Each row is a point. Before rounding, the points of a table are all equally far from one centre. They may lie mostly on one side of it. Where is the centre, to within rounding?

Points (10 x 3):
1.9 25.7 31.8

1.4 -17.7 30.8

32.9 -10.1 29.2

17.6 -15.8 0.2

35.3 14.3 29.1

9.5 -23.0 15.1

1.0 1.0 43.0

4.7 -13.6 37.7

15.0 -22.9 14.6

18.8 25.0 34.8
Centre: 12.3 4.2 18.2

Points, 16 rows:
-11.1 -19.3 -13.0 42.9 -11.9 -11.8 -31.3 -6.9 7.8

6.3 6.6 20.6 21.8 -8.4 -34.7 -22.4 -14.8 68.3

-5.5 14.9 45.2 46.0 2.4 -41.5 -20.2 11.3 16.7

-0.4 -18.4 -6.4 11.8 41.3 -13.5 -7.0 -9.7 29.7

11.3 -5.7 2.6 -16.7 -23.5 -22.0 15.0 -14.4 15.5

-9.9 -19.2 0.4 1.0 2.6 -21.4 -29.3 -19.8 -10.4

-20.6 -2.8 -11.9 32.7 -32.3 -16.9 -24.1 -7.4 -7.3

2.6 20.1 -9.9 6.7 2.7 -19.7 -59.9 -4.7 15.5

-29.4 24.1 -1.6 36.3 -1.4 -4.5 -9.3 47.9 35.2

-43.4 32.9 -2.2 26.0 4.3 -17.9 5.9 -2.6 -14.8

11.3 22.8 15.1 46.0 14.5 6.5 -23.5 -20.1 22.5

-28.0 6.3 -18.5 -22.5 6.7 -46.7 -18.6 -10.5 26.6

-4.9 23.1 47.5 43.0 4.3 -28.8 -8.3 -18.4 38.3

0.3 6.8 30.3 31.7 -10.2 -0.4 -37.1 0.0 -9.8

30.3 -4.2 16.4 7.0 -5.6 3.3 1.8 -13.7 38.7

21.4 -5.1 -4.2 -2.1 -9.5 6.8 -32.2 17.9 24.2
Centre: -14.2 12.9 8.4 12.9 -1.2 -17.3 -9.6 2.0 24.7

Points (26 x 20):
-6.7 -11.2 0.7 -18.9 -21.2 17.2 -42.0 -29.7 0.2 27.8 46.2 -23.2 32.2
 13.6 -21.0 -0.4 3.6 6.1 -24.9 -6.1

28.3 -7.2 -2.7 21.8 -36.8 31.5 -20.9 9.6 0.8 49.7 23.2 0.6 20.0 -4.1
 -24.9 -6.2 4.7 -12.2 -35.8 17.8

12.1 -36.5 -14.3 -16.4 -21.0 -23.4 1.3 -22.6 2.0 37.1 -9.6 -4.7 48.7
 25.2 17.9 -0.3 -7.6 -3.5 -34.9 -18.6

16.7 -18.5 -25.7 -13.1 -36.0 0.4 -2.6 -35.2 -1.3 49.2 40.4 -0.4 2.7 7.8
 0.9 2.5 -1.3 -7.5 -46.0 -8.2

14.8 -1.2 -17.5 -36.7 -28.3 -14.2 -0.6 -25.9 -29.7 17.6 13.4 11.4 36.9
 2.7 -23.5 -2.9 20.2 -3.3 12.5 -8.3

8.7 -25.9 -8.7 -17.2 -4.1 13.0 -12.7 -15.7 -38.2 24.3 4.4 -3.8 8.5 4.8
 -51.5 0.2 -29.7 -32.0 -30.3 7.5

6.9 -19.0 -41.0 -15.1 -24.1 4.8 32.6 -6.0 -18.5 7.6 30.4 7.7 38.8 20.3
 -8.0 5.4 -5.1 -13.3 -26.5 3.8

4.5 -26.0 -17.4 2.2 -32.2 11.3 7.0 -49.7 -12.3 24.0 24.1 1.8 21.0 20.5
 -15.7 7.0 8.6 -29.8 -38.9 5.9

23.9 12.0 -27.0 -18.0 -5.6 -4.6 -12.2 -42.6 -29.6 27.6 38.1 -1.2 41.2
 35.1 -19.5 -6.5 27.0 -30.9 -28.4 -19.8

28.8 -8.6 -23.9 -3.3 -28.9 4.5 6.3 -48.7 -11.8 27.3 19.4 -6.3 30.4 27.9
 -19.7 15.5 -20.3 7.0 -28.7 -26.6

22.4 -34.4 -36.4 10.1 -37.6 -3.9 -16.5 -6.5 -38.9 14.4 31.3 -0.1 20.9
 5.7 -27.4 16.6 -4.5 -9.1 -25.5 8.4

13.2 4.9 7.9 4.6 -28.7 -12.8 -18.6 -22.5 -32.5 24.2 37.5 -8.4 35.5 14.8
 -44.0 23.1 -28.7 -31.4 -15.3 -6.6

-5.9 15.4 -14.7 -13.3 -26.4 -36.6 2.8 -33.6 -13.1 24.9 13.3 -2.4 43.5
 2.9 -34.3 -18.7 2.5 -44.4 -29.1 1.8

-4.2 -24.9 -14.5 -29.4 -10.9 6.8 -18.8 -12.8 3.9 21.3 44.5 -9.0 52.2
 -2.7 -14.1 -1.3 -31.8 -7.8 -15.9 -8.5

5.8 -1.4 -10.6 1.3 3.5 4.4 -28.7 17.4 9.7 35.3 28.0 16.1 -2.8 13.4 -15.6
 -23.2 13.8 12.8 -26.8 -16.1

14.1 6.5 6.3 -3.7 -13.5 -19.7 2.9 -2.5 -11.1 40.8 -18.1 -32.4 43.9 -0.2
 -0.6 7.1 -48.6 -2.1 -40.6 -10.8

32.7 -20.4 -0.5 -38.0 -33.4 -1.6 17.0 17.8 -21.3 -1.2 11.7 -1.3 44.8 8.3
 -39.3 12.7 -2.2 -17.7 -14.7 3.2

20.5 1.5 -8.3 7.6 -13.4 12.4 -14.7 -14.1 -33.9 66.9 40.7 5.6 14.3 10.1
 -19.6 13.1 -6.0 -23.8 -6.8 0.2

12.8 39.4 -13.7 -33.7 2.3 -17.1 -16.8 -35.3 -12.5 30.8 -4.8 -27.3 15.3
 -5.3 9.9 8.8 -4.8 20.2 -23.6 -12.6

-12.9 -17.2 0.1 20.9 2.7 0.2 -43.8 -4.0 23.2 31.0 31.8 -4.8 27.7 10.2
 -20.3 17.7 -8.3 -14.4 -29.3 -10.0

23.6 -4.2 23.6 5.2 -9.7 15.5 -30.7 -23.2 -19.5 4.6 20.9 -11.8 9.2 -5.6
 -35.1 13.6 -32.0 -3.6 -40.1 -13.8

1.1 -23.6 -8.7 -20.6 -15.5 30.3 -16.4 -25.9 -24.0 52.9 25.3 -3.7 19.5
 13.5 -4.4 0.7 -19.9 -1.4 -30.4 5.6

6.6 4.9 -37.6 -13.9 -31.6 -8.7 -10.1 -4.6 21.5 13.3 41.6 -10.3 16.4 18.0
 18.3 0.0 -35.3 -39.6 -39.5 -15.0

16.9 -10.8 7.3 25.3 -15.7 -8.0 -15.4 1.1 -14.5 30.3 40.5 -7.2 47.9 4.3
 -22.4 18.7 -27.8 -38.6 -36.6 -18.5

13.1 -5.1 -21.6 -9.8 -14.0 2.1 -17.0 2.6 -17.3 54.0 32.3 4.6 25.9 18.8
 -36.5 -9.9 -27.7 -7.5 -35.2 -32.5

0.4 -13.6 -28.9 -29.7 -11.6 7.0 -4.6 -45.2 -9.3 29.2 26.6 -34.0 41.8 2.5
 -21.7 -24.4 10.0 -17.5 -38.9 -8.1
Centre: 27.6 3.9 -11.1 -9.6 -7.0 -6.8 -14.4 -4.4 -2.3 17.7 8.6 -17.7 21.1 13.3
 -8.7 1.3 -1.7 -20.0 -22.3 3.8

Points:
31.3 2.0 -37.4 37.6 -13.0 5.3 6.0 3.3 -32.0 -44.9 13.3 -20.1 13.5 -6.5
 14.3 -1.9 -6.1 -18.6 -28.7 26.2 7.1 -8.1 -10.1 13.0

40.0 22.8 -52.6 -13.4 1.7 4.9 -2.0 14.9 -13.1 21.9 21.4 5.3 22.1 -21.6
 -21.7 -38.4 -30.0 10.2 -19.1 -8.6 -5.8 -15.4 34.3 4.8

32.8 22.3 -25.4 -3.5 15.9 30.7 9.7 -12.2 -24.0 -56.6 17.6 -18.2 28.2
 -4.3 -23.5 9.7 1.7 13.0 -21.1 -8.7 3.4 -33.8 5.6 24.1

3.5 22.4 -24.0 17.7 -7.3 35.6 -0.1 12.9 -27.5 -14.4 -18.4 -26.7 54.7
 -36.6 -5.7 -0.5 -16.1 9.0 5.8 6.8 15.1 -4.3 21.3 -8.1

30.4 2.6 -38.1 16.7 8.8 1.1 -4.8 -3.3 -0.5 -32.5 20.7 -34.6 20.4 -28.5
 7.8 -33.5 36.3 -10.4 -25.3 -15.1 3.9 -27.9 33.3 46.7

-4.4 22.4 -31.9 -9.8 8.3 20.8 23.6 17.0 -2.4 -28.8 -12.3 -6.5 2.7 -13.8
 -26.2 -1.8 35.3 -9.7 -23.9 18.6 15.1 -2.0 -8.9 -18.2

33.0 14.4 -36.1 -1.6 25.3 13.2 -0.4 -7.4 -6.8 -37.7 10.9 6.0 18.1 -37.1
 -35.3 -31.7 2.0 24.3 -12.7 12.5 12.9 -39.5 12.5 10.9

15.2 35.0 -56.9 27.3 -17.7 10.3 -9.1 24.6 -2.5 -24.8 19.7 -32.8 52.4 8.1
 -12.5 -7.8 -3.9 -20.9 -5.0 13.6 14.0 -31.4 33.7 25.4

6.0 10.4 -27.2 37.9 21.4 39.4 9.6 19.0 -8.8 -37.1 8.3 -5.1 13.3 -7.7
 -25.1 -18.5 30.5 -1.2 -31.8 9.9 -19.0 -30.6 3.4 9.7

-17.2 8.1 -53.9 -4.1 -21.7 -0.5 0.6 29.0 -0.3 -42.4 14.9 -22.5 26.6
 -12.5 -27.2 -12.5 -1.5 -8.6 19.0 13.4 -4.3 -12.5 30.3 6.8

0.8 30.8 -21.1 36.4 5.6 11.2 2.2 -20.9 17.0 -31.2 26.7 -29.3 24.1 -15.2
 -2.8 -24.8 9.9 -4.2 -3.7 14.5 -22.0 19.8 25.7 16.8

4.5 29.8 -11.7 9.6 -6.1 7.8 20.0 25.5 -6.3 -28.3 14.9 0.2 29.6 -42.7
 -28.6 -29.5 -22.6 12.8 -43.0 4.8 -16.7 -29.3 8.2 -26.9

5.0 37.8 -40.0 18.0 -22.0 23.1 -12.6 -9.0 5.8 -15.7 -14.4 -61.6 -0.9
 11.2 2.2 -6.6 12.3 6.0 -32.4 -20.4 22.3 -45.9 25.1 0.0

16.6 11.2 -20.0 29.9 -28.9 18.3 -6.6 32.6 -46.4 -45.6 12.1 -20.9 5.3
 -8.0 -5.7 -19.1 5.4 -2.7 -58.9 -3.6 -3.3 -25.2 29.6 3.2

39.1 48.6 -0.6 16.0 -17.2 -7.7 1.9 9.6 -28.6 0.0 -6.3 -5.3 42.6 -44.7
 3.1 5.0 -2.1 19.7 -2.5 2.8 -15.4 -16.4 -16.8 -1.2

3.5 2.6 -49.8 18.9 -6.5 -6.7 8.1 -14.5 8.8 -27.3 4.2 -27.8 27.8 -10.1
 -21.2 -0.4 10.3 -4.8 -17.3 33.6 -17.2 -15.0 30.1 -14.7

-6.2 43.8 -43.1 -13.0 -3.7 15.9 21.9 36.9 -20.4 -8.9 30.9 -4.5 38.9
 -22.0 -26.5 -20.1 1.2 1.6 4.6 -8.1 7.5 -46.7 10.8 1.5

30.2 39.4 -36.0 -12.9 -12.7 24.5 -39.5 -16.5 -32.4 -25.9 13.8 -39.3 28.0
 -20.5 11.3 10.2 -4.4 -15.1 -18.0 9.2 -32.5 -12.7 -1.3 19.7

58.9 29.3 -17.3 -21.9 -4.1 -14.4 -31.3 -17.0 3.2 -1.5 -9.6 -22.5 25.1
 -9.0 -14.2 -24.7 18.7 -31.4 -10.9 -6.5 11.1 -31.1 4.7 25.0

12.7 2.5 -67.1 17.0 -19.1 19.6 -13.5 -3.2 -14.6 -45.3 17.9 -28.3 38.9
 -24.1 -27.5 -21.0 2.7 -16.3 -34.6 10.9 4.5 -15.1 -1.9 -0.1

11.7 18.1 -28.3 21.9 10.2 22.1 12.7 32.5 12.8 -33.5 1.2 -5.2 58.4 6.5
 -27.1 -10.3 -13.7 23.9 -36.0 12.0 -14.3 6.4 16.3 12.2

8.8 16.4 -23.9 12.6 -10.5 17.4 9.6 12.6 -29.5 11.7 0.9 -27.8 41.6 -36.2
 -23.5 2.4 16.5 -7.7 14.4 25.7 9.4 -21.5 20.9 17.6

52.6 19.6 -39.1 -7.5 1.2 24.0 13.1 11.6 -8.4 -18.8 23.7 -17.7 34.9 7.6
 -12.0 -5.5 -0.8 -18.0 7.6 -19.0 -3.8 2.2 18.9 13.3

-20.6 33.5 -36.1 12.7 7.3 -10.1 14.1 33.6 -20.1 16.4 18.1 26.1 7.6 0.9
 -37.7 -20.1 -8.8 -10.0 -23.0 2.5 0.1 -15.3 14.4 6.1

42.4 33.1 -41.6 4.6 18.3 -18.1 0.1 10.6 7.8 -13.0 -15.1 -37.7 29.8 -20.7
 -12.9 -18.3 0.8 29.5 -1.6 -10.1 11.9 -28.6 -5.0 39.8

46.7 2.0 -21.1 20.1 -6.2 21.4 -24.3 7.7 -26.5 17.9 44.4 -19.7 19.2 -8.1
 -26.4 10.9 18.6 -5.7 -19.9 -3.1 -7.4 -10.6 3.9 34.9

48.5 45.2 -36.7 4.1 13.6 -23.9 -10.7 13.6 -21.0 -31.0 -4.6 -16.6 25.4
 2.1 -20.9 -21.5 -4.0 5.9 6.6 -7.8 -10.8 -8.3 -5.8 23.0

15.3 27.7 -52.9 25.2 -17.7 -17.1 7.3 9.2 -6.1 -39.1 -5.8 -14.1 13.5 4.1
 30.0 -18.8 21.3 -26.3 -9.4 24.4 -11.0 -24.0 -3.5 1.5

13.5 9.7 -50.8 21.5 -14.9 26.2 -48.0 30.2 -22.2 -8.1 18.0 7.4 15.1 -22.4
 16.7 -28.0 16.2 24.1 -17.9 19.7 0.5 28.0 -8.4 25.2

16.9 1.8 -42.8 3.4 -29.3 15.2 -22.0 5.4 2.2 -12.0 41.2 -1.4 16.9 -24.9
 -2.9 -20.5 14.2 -8.9 -33.3 -17.1 12.5 -60.0 28.5 -34.7
Centre: 2.9 21.6 -17.8 -0.8 -14.2 6.1 -18.2 8.7 1.4 -9.5 9.2 -6.0 19.2 -8.6 3.5
 -12.1 3.1 7.4 -25.6 -3.3 4.1 -17.8 5.6 15.0

Points (31 x 24):
-25.4 -4.4 13.8 14.7 15.1 -25.2 14.2 -1.7 17.3 5.4 28.7 10.4 -39.5 -18.0
 5.2 13.9 20.4 -27.5 -49.1 47.1 24.0 22.2 4.0 15.3

-32.2 1.9 0.8 10.8 6.3 -24.1 4.0 25.7 28.4 12.0 13.9 -23.8 -37.6 -12.2
 -12.2 8.1 7.8 -35.3 -21.3 28.5 -1.4 37.1 -14.8 39.8

-36.7 19.8 0.2 8.5 -14.9 -31.0 1.5 22.6 15.0 -5.6 35.8 9.6 -39.7 -12.5
 -1.5 3.7 9.6 -51.4 -33.4 37.6 -13.5 21.7 7.0 27.1

-32.9 11.4 20.3 22.0 17.8 -37.2 15.9 7.6 0.9 19.6 20.3 4.5 -41.7 -19.7
 8.9 7.1 18.2 -26.6 -28.4 28.3 11.7 13.2 -8.1 36.4

-19.4 17.0 6.5 11.7 3.2 -26.1 5.1 10.4 16.2 21.7 29.3 -14.7 -41.2 -11.7
 -7.5 -5.6 17.5 -22.0 -31.0 45.6 -13.5 33.2 -2.1 30.2

-29.7 2.1 -2.3 16.1 -10.1 -36.3 -3.2 7.0 31.1 4.2 29.0 10.3 -39.2 -4.8
 11.6 -3.3 9.9 -14.2 -37.5 41.5 2.3 34.8 -18.3 28.8

-48.0 2.2 11.7 15.3 -17.1 -31.3 10.5 18.3 15.2 -12.8 11.2 8.4 -52.4
 -13.6 1.3 16.6 -1.9 -30.9 -20.0 35.1 5.6 0.2 21.4 29.8

-22.2 -10.2 13.2 20.9 -15.7 -14.7 -0.4 14.9 21.0 5.1 38.6 -7.0 -47.9
 -8.8 -2.0 19.4 5.1 -59.7 -36.2 20.3 -9.4 23.0 -4.1 9.2

-25.7 -2.1 10.2 13.9 -0.1 -27.6 -8.0 19.7 0.0 32.1 29.6 -9.0 -49.4 -13.2
 20.9 -6.0 14.0 -10.0 -33.8 25.8 -9.1 13.8 9.8 29.7

-18.8 5.3 -1.2 32.3 15.7 -26.0 3.3 10.1 18.1 1.5 12.7 11.6 -44.6 -5.9
 -11.4 -1.4 4.6 -43.7 -56.7 15.5 14.3 -1.0 3.9 24.3

-31.4 18.3 6.8 -7.8 0.4 -21.4 -8.3 11.5 13.3 6.3 16.4 -13.5 -49.2 -2.6
 -7.2 -7.0 27.3 -20.2 -27.6 41.6 7.2 13.4 -3.9 39.5

-23.8 -4.8 10.4 13.5 -4.3 -45.8 6.3 15.3 2.0 39.8 12.1 9.0 -35.6 16.0
 -12.9 3.2 -2.9 -39.7 -12.7 35.5 2.0 41.6 5.3 20.6

-28.4 0.8 24.6 16.1 4.7 -22.9 -3.7 -2.5 3.3 18.0 9.9 -24.8 -46.1 -7.3
 -18.4 17.8 1.4 -41.1 -24.7 38.3 -12.2 12.7 -6.7 14.5

-40.5 -2.9 7.1 11.3 0.9 -14.6 1.6 14.9 8.9 15.1 42.1 -18.3 -45.0 -9.9
 12.7 -9.7 -0.6 -47.0 -32.5 18.3 10.5 33.2 0.6 33.4

-26.6 2.4 12.6 8.1 -14.0 -8.8 10.9 10.0 24.7 24.7 27.9 -16.4 -52.3 9.6
 23.4 3.3 6.2 -6.0 -45.7 24.2 12.5 30.2 -7.5 20.2

-36.0 -0.2 0.9 36.4 -11.9 -40.5 1.6 -2.4 15.1 3.7 30.6 -10.5 -44.9 -10.6
 9.3 21.7 17.9 -31.6 -46.8 28.5 -3.7 35.7 -7.2 23.5

-3.7 -26.7 24.0 10.5 -4.6 -25.9 8.4 13.8 7.8 -7.6 37.3 -11.7 -37.1 -10.0
 -2.0 18.5 14.1 -41.4 -22.7 27.6 -10.7 27.1 -10.6 36.3

-35.0 -11.7 2.6 24.9 -4.4 -23.6 16.1 10.9 7.1 8.6 20.0 -5.6 -44.2 -43.1
 -4.6 4.8 11.9 -49.5 -29.9 22.7 11.6 15.0 12.1 15.2

-5.3 1.8 -15.7 -5.3 5.7 -12.8 3.5 6.5 10.3 2.0 14.8 -11.3 -53.3 -13.7
 27.3 18.6 13.0 -32.5 -48.3 34.6 1.6 32.4 12.0 40.3

-21.3 14.9 8.2 23.8 -16.1 -14.1 -2.6 10.4 21.5 -10.3 15.9 -6.8 -58.0
 -15.0 -3.7 -4.2 22.2 -28.6 -30.3 28.4 -1.2 12.1 14.5 38.5

-34.2 14.2 24.3 23.5 -26.8 -31.3 4.9 28.9 14.6 -4.8 24.1 1.6 -39.2 -20.8
 2.9 4.7 22.0 -29.5 -17.8 30.1 26.6 16.8 15.8 21.8

-43.4 12.9 19.3 27.8 -12.2 -30.0 2.0 7.4 6.8 6.2 23.1 15.0 -49.6 -2.6
 11.2 11.4 11.6 -31.4 -26.4 29.6 -6.1 32.6 -7.7 38.0

-30.9 9.1 12.2 -0.4 -17.8 -21.6 7.7 -9.5 9.4 22.9 23.8 -1.7 -52.3 -22.4
 2.5 19.3 2.2 -15.0 -40.6 17.0 3.2 20.6 0.3 41.7

-39.4 8.1 12.2 10.6 -20.0 -35.6 -13.5 11.0 14.1 15.6 31.1 -8.5 -39.7
 -14.4 21.3 10.1 3.3 -27.7 -40.4 30.1 8.4 11.7 8.0 34.1

-22.1 -4.0 4.7 21.8 8.9 -30.7 15.5 9.3 22.1 3.1 20.9 -10.5 -52.6 -8.9
 -3.4 10.5 33.6 -39.9 -22.5 26.2 10.5 17.0 -22.0 28.6

-32.7 -6.2 -4.0 22.4 1.6 -31.2 12.3 -0.4 10.4 21.0 12.1 -24.1 -56.2 -1.0
 -6.5 8.1 20.0 -22.0 -46.4 27.4 -6.0 15.3 7.4 33.2

-17.7 14.1 16.8 8.2 -12.8 -23.9 7.6 -8.7 0.7 15.8 22.2 -11.8 -47.7 -11.4
 -4.6 -8.2 6.1 -32.8 -39.7 29.9 16.9 23.4 -19.1 30.1

-16.6 -14.2 30.8 20.6 2.3 -13.6 0.8 2.8 16.0 -10.4 22.5 -20.0 -52.3
 -10.4 -4.4 1.3 17.3 -21.8 -23.2 30.5 19.2 13.6 -6.5 30.8

-25.4 -8.3 16.6 13.1 -5.7 -22.1 -5.3 2.7 25.4 9.6 24.9 -25.0 -52.3 -18.6
 -7.0 0.0 1.2 -41.1 -8.9 16.2 8.2 30.7 -15.4 15.8

-34.2 5.2 17.5 11.9 3.1 -8.1 -6.5 6.2 6.7 19.1 16.5 7.5 -56.4 -11.4 7.0
 6.6 -18.5 -20.5 -40.7 27.3 11.9 17.6 -11.3 23.8

-25.5 7.1 9.3 30.2 -20.8 -12.1 0.6 13.3 3.8 8.8 21.2 -3.5 -44.5 -18.6
 15.5 7.2 23.9 -24.2 -30.1 35.5 -7.6 13.4 -4.1 46.6
Centre: -18.2 4.5 -11.8 9.0 -1.5 -12.4 5.8 2.6 -4.1 -5.7 16.4 -1.9 -8.9 8.5 3.6
 15.5 7.2 -16.0 -13.1 6.5 5.7 20.0 10.0 4.8
